Rows are points. Each copy is the shape, with its points in the same order, turned, moved and blurred by noise. Say if it was mirrored as well.
In the rows, 128 means zero.

Shape, 5 rows:
[[ 74  86]
 [126 159]
 [158 164]
 [150 121]
 [139 173]]
Copy 1, 5 rows:
[[ 65  84]
 [148 106]
 [163 125]
 [127 149]
 [166 110]]
Copy 1 is: mirrored
Copy 2:
[[ 73 154]
 [125  82]
 [156  77]
 [147 121]
 [138  69]]
Copy 2 is: mirrored
Copy 3:
[[127  44]
 [ 96 132]
 [123 168]
 [153 124]
 [ 91 149]]
Copy 3 is: only turned

Shape:
[[151  62 110]
 [187 171 141]
 [117 156 167]
 [106 107 159]
 [161  93  88]
 [133 160 103]
 [113 100 123]
 [ 96 161 165]]
Copy 1 (8 x 3):
[[110 107  63]
 [120 213 114]
 [157 163 154]
 [150 122 129]
 [ 76 130  70]
 [ 82 166 145]
 [114 120 115]
 [150 159 177]]
Copy 1 is: only turned
Copy 2, 8 rows:
[[190 139 172]
 [161 146  53]
 [ 98 161 100]
 [118 171 144]
 [192 113 143]
 [133  99 100]
 [135 135 159]
 [ 82 154 101]]
Copy 2 is: only turned
Copy 3 (8 x 3):
[[ 92  87 147]
 [179 161 158]
 [126 195 118]
 [ 83 161 124]
 [131  78 140]
 [162 134  94]
 [ 98 125 114]
 [117 195 100]]
Copy 3 is: only turned

Shape (7 x 3):
[[ 98  90  72]
 [142 160  99]
 [ 73 142 121]
 [134 137  53]
 [133 153 168]
 [166 100 147]
 [145 156 100]]
Copy 1 (7 x 3):
[[112  70 172]
 [160  93 101]
 [167 125 173]
 [142  53 123]
 [147 163 114]
 [ 85 134  97]
 [152 101 103]]
Copy 1 is: mirrored
Copy 2:
[[136  85 198]
 [159 155 140]
 [ 83 130 155]
 [174 135 188]
 [116 135  84]
 [159  84  97]
 [159 150 141]]
Copy 2 is: mirrored

Shape, 9 rows:
[[131 116 118 140]
 [176 166  97 131]
 [135 101  83 119]
 [150 109  86 206]
 [108 106 176 138]
 [156 130 161 175]
 [133 136 177 190]
 [151 171 111 141]
 [151 193 132 149]]
Copy 1:
[[152 131 118 126]
 [ 96 152  71 132]
 [154 127  99  85]
 [198 152  56 146]
 [164 124 167 152]
 [152 128 107 185]
 [166 144 128 199]
 [110 169  92 141]
 [ 99 179 101 165]]
Copy 1 is: mirrored
Copy 2:
[[112 139 144 136]
 [104  72 165 125]
 [108 133 167 170]
 [ 55 151 177 105]
 [141 161  94 120]
 [ 95 128 110  89]
 [107 147 104  69]
 [123  89 162 106]
 [131  80 147  79]]
Copy 2 is: only turned
Copy 3, 9 rows:
[[119 136 122 141]
 [133  78 148 175]
 [118 138  95 176]
 [ 86 163 179 180]
 [114 133 114  78]
 [ 94 108 172 110]
 [106 129 180  84]
 [148  98 154 154]
 [159  81 177 133]]
Copy 3 is: only turned
Copy 4, 9 rows:
[[123 143 117 155]
 [182 108 103 162]
 [141 150 151 175]
 [120 153  72 220]
 [ 81 158 102 117]
 [115 143  54 134]
 [ 82 134  41 142]
 [152  95  90 157]
 [143  84  67 139]]
Copy 4 is: only turned
